Each row of a before or after table is a point. One or more steps were done to the points. Then noise was added and the rows were shuffled. The steps act on how far a point lies along the listed directions, d1 being the first. Name the steps. A step turns or swaps two directions, mirrors them in a line or flattens them onto one, adds a multiple of one to another, or multiplies one. Angles are multiples of 10 degrees, from the lower direction toward the higher: turns from -170 to 170, lines from 10 to 170 but not 90. Use the fewest steps. Two steps may share a direction if one is a turn and the other turns, adds or multiplies; they go together, in the order done. Otherwise the lowest direction goes first.

Directions:
(1): [-0.031,  0.050]
(2): [-0.050, -0.031]
Before:
array([[ 0.037,  0.054],
       [-0.043,  0.056],
       [ 0.076, -0.001],
       [-0.015,  0.062],
       [ 0.037, -0.028],
       [-0.006, -0.036],
       [-0.003, -0.054],
       [ 0.008, -0.033]])
After:
array([[ 0.065, -0.017],
       [ 0.057, -0.033],
       [-0.016,  0.027],
       [-0.043, -0.001],
       [-0.061, -0.047],
       [-0.035,  0.043],
       [-0.028,  0.021],
       [ 0.010, -0.062]])
Steps: turn d1 and d2 by -140 degrees

Directions:
(1): [-0.059,  0.073, -0.022, -0.011, -0.022, -0.023]
(2): [ 0.007, -0.020, -0.041,  0.005,  0.040, -0.081]
(3): [-0.065, -0.017,  0.049,  0.022,  0.055,  0.002]
(4): [-0.013, -0.002, -0.066,  0.060,  0.017,  0.044]
Before:
array([[-0.034, -0.008,  0.080,  0.017,  0.029,  0.010],
       [-0.015,  0.032,  0.026,  0.006,  0.006, -0.026],
       [-0.050, -0.004,  0.037, -0.009,  0.021, -0.026],
       [ 0.101, -0.043,  0.001, -0.034, -0.022, -0.017],
       [ 0.027, -0.007, -0.070,  0.047, -0.012,  0.023],
       [-0.027,  0.011, -0.079,  0.072,  0.027, -0.001],
       [ 0.086, -0.081, -0.004, -0.009,  0.022, -0.032],
       [-0.024, -0.003,  0.092,  0.017,  0.009,  0.020],
       [-0.042, -0.008,  0.012,  0.030,  0.030,  0.026],
       [ 0.110, -0.079,  0.059, -0.022,  0.018, -0.037],
       [-0.002,  0.026, -0.080,  0.019,  0.011, -0.019],
       [-0.085, -0.001,  0.028, -0.027,  0.026, -0.030]])
After:
array([[ 0.053,  0.032, -0.016, -0.027, -0.044, -0.055],
       [-0.013, -0.028,  0.063,  0.004,  0.032,  0.043],
       [ 0.046,  0.030, -0.026, -0.007, -0.035, -0.068],
       [-0.013, -0.024,  0.110, -0.012,  0.015,  0.005],
       [-0.069,  0.076, -0.014,  0.010, -0.045,  0.055],
       [ 0.065, -0.036, -0.010, -0.061, -0.043,  0.005],
       [ 0.051,  0.004,  0.002,  0.016, -0.008,  0.005],
       [-0.061,  0.055, -0.052,  0.044, -0.004,  0.048],
       [ 0.016,  0.000,  0.026, -0.039, -0.011, -0.039],
       [-0.042,  0.112, -0.062,  0.026, -0.059,  0.049],
       [-0.061, -0.008,  0.055,  0.011,  0.033, -0.001],
       [ 0.047, -0.014, -0.007, -0.027, -0.039,  0.002]])
Steps: turn d1 and d2 by 170 degrees; turn d3 and d4 by -130 degrees

Directions:
(1): [-0.094, -0.011, -0.007, -0.023, -0.060, -0.059, -0.018,  0.008, -0.034,
  0.016, -0.024]
(2): [ 0.069,  0.009, -0.028, -0.044, -0.003, -0.056, -0.075,  0.047,  0.005,
 -0.011, -0.021]
(3): [ 0.007, -0.022,  0.088,  0.066,  0.007, -0.041, -0.001,  0.063,  0.009,
  0.026,  0.003]
Before:
array([[-0.060, -0.015,  0.022,  0.009, -0.021, -0.010,  0.009, -0.011,
        -0.016,  0.018, -0.010],
       [ 0.035, -0.013,  0.035,  0.056,  0.009,  0.006, -0.017,  0.009,
         0.008, -0.009,  0.007],
       [ 0.041, -0.013,  0.034,  0.063,  0.048,  0.027,  0.012,  0.017,
         0.021,  0.011,  0.025],
       [-0.012,  0.003,  0.006,  0.046,  0.004,  0.023,  0.032, -0.009,
         0.021, -0.003,  0.009],
       [-0.065, -0.027,  0.078,  0.053,  0.010,  0.052,  0.057, -0.043,
        -0.007,  0.032,  0.030],
       [-0.054, -0.031,  0.032,  0.038,  0.006,  0.043,  0.078, -0.041,
        -0.007,  0.014,  0.042],
       [-0.008, -0.028,  0.114,  0.097,  0.037, -0.013,  0.026,  0.026,
         0.002,  0.039,  0.007],
       [-0.046, -0.010,  0.035,  0.037,  0.032,  0.047,  0.070, -0.038,
         0.004,  0.002,  0.033],
       [ 0.038, -0.009,  0.065,  0.052,  0.023, -0.013,  0.018,  0.035,
         0.029,  0.024, -0.004],
       [-0.041,  0.019,  0.008,  0.000, -0.046, -0.017,  0.012,  0.001,
        -0.011,  0.019, -0.014],
       [-0.172, -0.006, -0.014, -0.032, -0.100, -0.102, -0.040,  0.028,
        -0.061,  0.044, -0.070],
       [-0.074, -0.029,  0.045,  0.071,  0.044,  0.110,  0.116, -0.065,
        -0.023,  0.005,  0.055],
       [ 0.025,  0.009,  0.029,  0.022,  0.028, -0.007, -0.009,  0.015,
         0.000,  0.012,  0.008]])
After:
array([[-0.019, -0.004,  0.023,  0.047, -0.015, -0.022,  0.007,  0.026,
         0.013,  0.007, -0.003],
       [-0.053, -0.010,  0.000, -0.013, -0.031, -0.029, -0.012, -0.005,
        -0.021,  0.014, -0.018],
       [-0.065, -0.046,  0.065,  0.042, -0.027, -0.045,  0.026,  0.027,
        -0.018,  0.030,  0.019],
       [ 0.050, -0.002,  0.030,  0.005,  0.001, -0.059, -0.037,  0.054,
         0.019,  0.017, -0.024],
       [-0.139,  0.024, -0.121, -0.104, -0.082, -0.027, -0.031, -0.051,
        -0.056,  0.007, -0.063],
       [-0.034,  0.026, -0.014, -0.017, -0.047, -0.014,  0.006, -0.006,
        -0.012,  0.012, -0.016],
       [ 0.041, -0.012,  0.019,  0.033, -0.004, -0.021, -0.045,  0.023,
         0.003, -0.010, -0.007],
       [-0.103, -0.060,  0.124,  0.096, -0.005, -0.040,  0.039,  0.056,
        -0.040,  0.043,  0.018],
       [-0.061, -0.026,  0.076,  0.046,  0.001, -0.038,  0.021,  0.030,
        -0.006,  0.021,  0.010],
       [ 0.041, -0.018,  0.038,  0.047,  0.024, -0.030, -0.031,  0.055,
         0.011,  0.017,  0.005],
       [ 0.030,  0.012,  0.014,  0.003,  0.019, -0.020, -0.028,  0.022,
        -0.003,  0.009,  0.000],
       [-0.070, -0.038,  0.093,  0.031, -0.032, -0.052, -0.016,  0.031,
        -0.020,  0.047, -0.003],
       [ 0.011, -0.018,  0.056,  0.016, -0.006, -0.105, -0.071,  0.070,
        -0.017,  0.031, -0.036]])
Steps: turn d2 and d3 by -60 degrees; turn d1 and d3 by -40 degrees
